Every row gives one point. Each copy is the shape, with its points in the same order, turned, moved and blurred by noise. Some copies are also mirrored. Which?

Shape (8 x 2)
[[-0.21  0.11]
 [ 0.35 -0.09]
 [-0.46 -0.46]
 [ 0.09  0.23]
 [ 0.36  0.25]
 [ 0.11  0.02]
 [-0.12 -0.18]
 [-0.23 -0.53]]
Copy 1 (8 x 2)
[[ 0.15 -0.39]
 [-0.10  0.15]
 [-0.41 -0.64]
 [ 0.28 -0.07]
 [ 0.25  0.23]
 [ 0.07 -0.07]
 [-0.12 -0.30]
 [-0.46 -0.41]]
Copy 1 is: mirrored
Copy 2 (8 x 2)
[[-0.19  0.08]
 [ 0.33 -0.10]
 [-0.42 -0.45]
 [ 0.08  0.21]
 [ 0.39  0.22]
 [ 0.11  0.01]
 [-0.09 -0.22]
 [-0.29 -0.59]]
Copy 2 is: only turned
Copy 3 (8 x 2)
[[ 0.14 -0.18]
 [ 0.00  0.38]
 [-0.44 -0.38]
 [ 0.30  0.10]
 [ 0.30  0.38]
 [ 0.05  0.14]
 [-0.14 -0.07]
 [-0.47 -0.11]]
Copy 3 is: mirrored

Shape (7 x 3)
[[-0.11  0.06  0.48]
 [-0.15  0.08  0.46]
 [ 0.69 -0.17 -0.34]
 [-0.21  0.09 -0.03]
 [-0.03 -0.41 -0.18]
 [-0.25 -0.05  0.06]
 [-0.14  0.16 -0.25]]
Copy 1 (7 x 3)
[[-0.07  0.31  0.49]
 [-0.11  0.34  0.45]
 [ 0.64 -0.45 -0.07]
 [-0.11  0.25 -0.03]
 [-0.16 -0.30 -0.04]
 [-0.21  0.17  0.11]
 [-0.01  0.19 -0.25]]
Copy 1 is: only turned
Copy 2 (7 x 3)
[[ 0.08 -0.11 -0.52]
 [ 0.03 -0.04 -0.57]
 [ 0.36  0.00  0.64]
 [-0.26  0.25 -0.17]
 [-0.39 -0.15  0.17]
 [-0.24  0.10 -0.21]
 [-0.16  0.45  0.01]]
Copy 2 is: mirrored

Shape (10 x 4)
[[ 0.19 -0.10  0.22 -0.36]
 [-0.43 -0.20  0.44 -0.11]
 [ 0.35  0.04  0.04  0.19]
 [-0.39  0.17  0.00 -0.53]
 [ 0.34  0.33 -0.43 -0.24]
 [ 0.19  0.13 -0.32  0.19]
 [-0.11 -0.15  0.40 -0.24]
 [-0.10 -0.14 -0.47  0.16]
 [-0.09  0.59 -0.13 -0.10]
 [ 0.45 -0.30 -0.29  0.19]]
Copy 1 (10 x 4)
[[ 0.04  0.24  0.27 -0.23]
 [ 0.35 -0.34 -0.13 -0.43]
 [ 0.07  0.08  0.04  0.36]
 [-0.13  0.14 -0.19 -0.64]
 [-0.40  0.49 -0.11  0.19]
 [-0.22  0.12 -0.24  0.37]
 [ 0.27 -0.09  0.18 -0.31]
 [-0.37 -0.26 -0.32  0.19]
 [-0.06  0.42 -0.44 -0.08]
 [-0.31 -0.16  0.27  0.51]]
Copy 1 is: mirrored
Copy 2 (10 x 4)
[[ 0.12 -0.24  0.20 -0.26]
 [-0.27  0.19  0.55 -0.25]
 [ 0.12 -0.23  0.08  0.29]
 [-0.32  0.17 -0.06 -0.51]
 [ 0.16 -0.24 -0.52  0.03]
 [ 0.07 -0.05 -0.22  0.33]
 [-0.07 -0.04  0.43 -0.31]
 [ 0.10  0.35 -0.16  0.35]
 [-0.45 -0.21 -0.30 -0.02]
 [ 0.54 -0.04  0.04  0.36]]
Copy 2 is: mirrored
Copy 3 (10 x 4)
[[ 0.13  0.00  0.40 -0.29]
 [-0.48  0.05  0.35  0.00]
 [ 0.44 -0.04  0.21  0.21]
 [-0.22  0.29 -0.06 -0.49]
 [ 0.56  0.11 -0.21 -0.26]
 [ 0.36 -0.05 -0.20  0.18]
 [-0.17  0.06  0.47 -0.15]
 [ 0.08 -0.26 -0.39  0.12]
 [ 0.22  0.56 -0.20 -0.07]
 [ 0.51 -0.43 -0.01  0.14]]
Copy 3 is: only turned

Shape (7 x 4)
[[ 0.11 -0.39 -0.36  0.52]
 [-0.23 -0.28  0.06 -0.12]
 [-0.16  0.05  0.11 -0.44]
 [-0.24 -0.13 -0.44  0.44]
 [ 0.09  0.20 -0.16 -0.12]
 [-0.14  0.09  0.56 -0.08]
 [-0.18  0.05  0.26 -0.32]]
Copy 1 (7 x 4)
[[-0.45  0.09 -0.27  0.48]
 [-0.28 -0.13  0.08 -0.28]
 [ 0.02 -0.11  0.03 -0.63]
 [-0.25 -0.37 -0.39  0.38]
 [ 0.18 -0.02 -0.30 -0.20]
 [ 0.11  0.13  0.53 -0.24]
 [ 0.05 -0.03  0.19 -0.51]]
Copy 1 is: mirrored
Copy 2 (7 x 4)
[[ 0.17 -0.01 -0.31  0.66]
 [-0.24  0.05  0.15  0.03]
 [-0.18  0.10  0.18 -0.44]
 [-0.03 -0.36 -0.29  0.42]
 [ 0.24 -0.10 -0.13 -0.31]
 [ 0.08  0.00  0.65 -0.15]
 [-0.08  0.05  0.30 -0.27]]
Copy 2 is: mirrored
Copy 3 (7 x 4)
[[ 0.50 -0.40  0.08 -0.36]
 [-0.16 -0.32 -0.01  0.23]
 [-0.29  0.08 -0.07  0.43]
 [ 0.11 -0.27 -0.16 -0.48]
 [-0.04  0.24 -0.02  0.13]
 [-0.43 -0.12  0.48  0.29]
 [-0.42  0.01  0.05  0.42]]
Copy 3 is: mirrored
Copy 4 (7 x 4)
[[ 0.28 -0.57 -0.18  0.04]
 [-0.40 -0.08 -0.08 -0.09]
 [-0.32  0.43 -0.06 -0.26]
 [ 0.14 -0.59 -0.26 -0.39]
 [ 0.07  0.24 -0.09 -0.25]
 [-0.35  0.24  0.48 -0.15]
 [-0.40  0.31  0.14 -0.26]]
Copy 4 is: mirrored

Shape (11 x 6)
[[-0.15 -0.15 -0.10  0.25 -0.36  0.03]
 [-0.23 -0.32  0.32  0.34  0.01  0.07]
 [-0.08  0.53 -0.15  0.10 -0.08  0.37]
 [ 0.27 -0.14  0.44 -0.28  0.26 -0.52]
 [ 0.29  0.38  0.25  0.31  0.23 -0.06]
 [-0.11  0.29  0.18  0.31 -0.42  0.09]
 [ 0.20 -0.28  0.37  0.22 -0.65 -0.07]
 [ 0.45  0.03 -0.09 -0.13  0.21 -0.21]
 [-0.04 -0.39  0.19  0.09 -0.12 -0.40]
 [ 0.52  0.40 -0.10  0.04  0.25 -0.38]
 [ 0.09 -0.38 -0.10 -0.03 -0.33  0.35]]
Copy 1 (11 x 6)
[[ 0.34  0.13  0.32 -0.15 -0.12  0.09]
 [ 0.05 -0.20  0.38  0.11 -0.01  0.27]
 [ 0.05  0.64 -0.20 -0.05  0.11  0.28]
 [-0.14 -0.51 -0.36  0.22 -0.25 -0.31]
 [ 0.18  0.08 -0.36  0.41  0.32  0.08]
 [ 0.31  0.41  0.12  0.25 -0.13  0.13]
 [ 0.65 -0.14  0.17  0.13 -0.49  0.15]
 [ 0.15 -0.19 -0.55 -0.16  0.06 -0.15]
 [ 0.15 -0.39  0.23  0.04 -0.24 -0.26]
 [ 0.21  0.01 -0.66  0.08  0.26 -0.32]
 [ 0.31 -0.05  0.12 -0.43 -0.30  0.40]]
Copy 1 is: mirrored
Copy 2 (11 x 6)
[[-0.32 -0.19  0.02  0.24 -0.10 -0.03]
 [-0.33 -0.19 -0.49  0.11 -0.23 -0.28]
 [-0.23  0.53 -0.06  0.11  0.11  0.25]
 [ 0.43  0.02 -0.12 -0.24 -0.30 -0.74]
 [ 0.17  0.47 -0.34  0.29  0.05 -0.35]
 [-0.34  0.28 -0.02  0.39 -0.28 -0.07]
 [-0.01 -0.26  0.02  0.49 -0.63 -0.17]
 [ 0.49  0.08 -0.02 -0.05  0.14 -0.28]
 [-0.06 -0.35 -0.04  0.03 -0.24 -0.55]
 [ 0.48  0.39  0.08  0.17  0.30 -0.45]
 [-0.02 -0.36 -0.10  0.04 -0.26  0.29]]
Copy 2 is: mirrored
Copy 3 (11 x 6)
[[-0.09 -0.12 -0.15  0.20 -0.46 -0.02]
 [-0.31 -0.21  0.28  0.26 -0.06  0.17]
 [ 0.23  0.51 -0.18 -0.12 -0.34  0.28]
 [ 0.10 -0.18  0.43 -0.16  0.43 -0.46]
 [ 0.20  0.55  0.22  0.07  0.12 -0.06]
 [ 0.02  0.29  0.11  0.11 -0.51 -0.08]
 [ 0.12 -0.20  0.34  0.47 -0.53 -0.30]
 [ 0.52  0.04 -0.03  0.01  0.30 -0.24]
 [-0.18 -0.32  0.15  0.19  0.04 -0.33]
 [ 0.50  0.40  0.01 -0.02  0.35 -0.44]
 [ 0.26 -0.39 -0.11  0.16 -0.40  0.22]]
Copy 3 is: only turned
Copy 4 (11 x 6)
[[-0.16 -0.20 -0.06  0.18 -0.48 -0.18]
 [-0.13 -0.57  0.24  0.37 -0.20 -0.07]
 [-0.37  0.36 -0.15  0.37  0.06  0.19]
 [ 0.16 -0.27  0.46 -0.33  0.41 -0.31]
 [-0.05  0.19  0.19  0.43  0.34 -0.31]
 [-0.37  0.13  0.19  0.40 -0.30 -0.14]
 [ 0.07 -0.08  0.58  0.18 -0.62 -0.20]
 [ 0.35  0.11  0.00 -0.06  0.26 -0.19]
 [ 0.06 -0.47  0.26 -0.10 -0.22 -0.37]
 [ 0.17  0.38 -0.04  0.00  0.37 -0.45]
 [ 0.16 -0.16  0.12  0.04 -0.47  0.29]]
Copy 4 is: only turned

Shape (14 x 8)
[[-0.50 -0.04  0.01  0.01 -0.32  0.30  0.50 -0.18]
 [ 0.23 -0.18  0.11  0.18 -0.19 -0.49  0.39  0.31]
 [ 0.12  0.00 -0.29 -0.09 -0.23  0.30  0.30  0.24]
 [-0.10  0.53  0.42 -0.12 -0.21 -0.01  0.05 -0.33]
 [-0.23  0.21  0.32  0.06  0.43 -0.03  0.46 -0.42]
 [ 0.39  0.60 -0.27  0.34 -0.07  0.12  0.02  0.01]
 [ 0.13  0.03 -0.26  0.21 -0.43 -0.27 -0.40 -0.46]
 [ 0.36 -0.20  0.13  0.12 -0.01 -0.07 -0.41  0.34]
 [ 0.01  0.53 -0.22  0.01 -0.11  0.04  0.10 -0.18]
 [-0.22  0.00  0.24  0.60  0.09 -0.16  0.27 -0.24]
 [-0.35  0.30 -0.18 -0.25 -0.30 -0.25 -0.09 -0.39]
 [-0.04 -0.32  0.16  0.32  0.26  0.01 -0.31  0.45]
 [ 0.48 -0.07 -0.17 -0.17  0.19 -0.16  0.46 -0.05]
 [-0.09  0.20 -0.19 -0.17 -0.22 -0.28  0.33  0.35]]
Copy 1 (14 x 8)
[[-0.70  0.25 -0.07  0.18 -0.25  0.50  0.24 -0.10]
 [-0.08 -0.23 -0.07  0.09 -0.10 -0.31  0.47  0.28]
 [-0.10 -0.16 -0.29  0.04 -0.03  0.49  0.39 -0.22]
 [-0.10  0.44  0.40 -0.33 -0.31  0.17  0.05 -0.22]
 [-0.64  0.09  0.48 -0.07  0.04 -0.06 -0.13 -0.32]
 [ 0.39  0.25 -0.07 -0.02  0.37  0.16  0.14 -0.38]
 [ 0.28  0.41 -0.39  0.11 -0.46 -0.14 -0.20 -0.26]
 [ 0.43 -0.41 -0.03  0.08 -0.22  0.11 -0.13  0.14]
 [-0.05  0.34 -0.10 -0.25  0.10  0.20  0.07 -0.37]
 [-0.35  0.27  0.25  0.39  0.04 -0.14 -0.11  0.09]
 [-0.26  0.47 -0.28 -0.40 -0.42  0.09 -0.12 -0.19]
 [ 0.12 -0.45  0.04  0.22 -0.02  0.20 -0.35  0.40]
 [-0.17 -0.44 -0.09 -0.07  0.01 -0.21  0.34 -0.46]
 [-0.20 -0.03 -0.28 -0.35  0.01  0.10  0.41  0.13]]
Copy 1 is: only turned
Copy 2 (14 x 8)
[[-0.13  0.00 -0.24 -0.08 -0.17  0.24  0.37 -0.30]
 [ 0.24 -0.03 -0.29 -0.04 -0.06 -0.40  0.14  0.61]
 [ 0.11  0.05 -0.23  0.13  0.07  0.34 -0.10  0.22]
 [-0.21  0.52  0.44  0.05  0.09 -0.06  0.33  0.10]
 [-0.23  0.12  0.02  0.19  0.45 -0.38  0.50 -0.22]
 [ 0.10  0.72 -0.04  0.65  0.10  0.06 -0.17  0.26]
 [-0.34  0.20  0.34  0.55 -0.57 -0.22 -0.13  0.35]
 [ 0.26  0.09  0.31  0.08 -0.06 -0.39 -0.59  0.25]
 [-0.29  0.52  0.00  0.38  0.04  0.07  0.07  0.19]
 [-0.01  0.23 -0.04  0.25 -0.12 -0.56  0.34 -0.20]
 [-0.71  0.41  0.18  0.13 -0.21  0.00  0.14  0.20]
 [ 0.20  0.08  0.04 -0.13 -0.02 -0.59 -0.58 -0.15]
 [-0.01 -0.18 -0.16  0.42  0.41 -0.10  0.03  0.49]
 [-0.15  0.28 -0.30 -0.11  0.04 -0.02 -0.01  0.52]]
Copy 2 is: mirrored
Copy 3 (14 x 8)
[[-0.56 -0.15 -0.16 -0.08  0.19  0.18  0.71  0.14]
 [ 0.51 -0.42 -0.14  0.03 -0.10  0.07  0.36  0.21]
 [-0.10  0.03 -0.53 -0.03 -0.08  0.45  0.36  0.16]
 [-0.03  0.41  0.27 -0.22  0.05  0.04  0.61 -0.29]
 [-0.03  0.32  0.31  0.09  0.55 -0.06  0.54  0.32]
 [ 0.22  0.54 -0.20  0.41 -0.26  0.50  0.40 -0.13]
 [ 0.07 -0.11 -0.11  0.33  0.05  0.14  0.13 -0.79]
 [ 0.31 -0.06  0.05 -0.08 -0.20  0.31 -0.36  0.00]
 [-0.04  0.45 -0.20  0.19 -0.09  0.12  0.47 -0.24]
 [-0.01 -0.20  0.41  0.43  0.24  0.12  0.44  0.13]
 [-0.18  0.16 -0.16  0.04  0.09 -0.35  0.49 -0.54]
 [-0.03 -0.19  0.15  0.09 -0.19  0.16 -0.43  0.34]
 [ 0.51  0.12 -0.42  0.04  0.33  0.22  0.27  0.26]
 [ 0.10 -0.04 -0.42  0.03 -0.25 -0.18  0.51  0.19]]
Copy 3 is: only turned
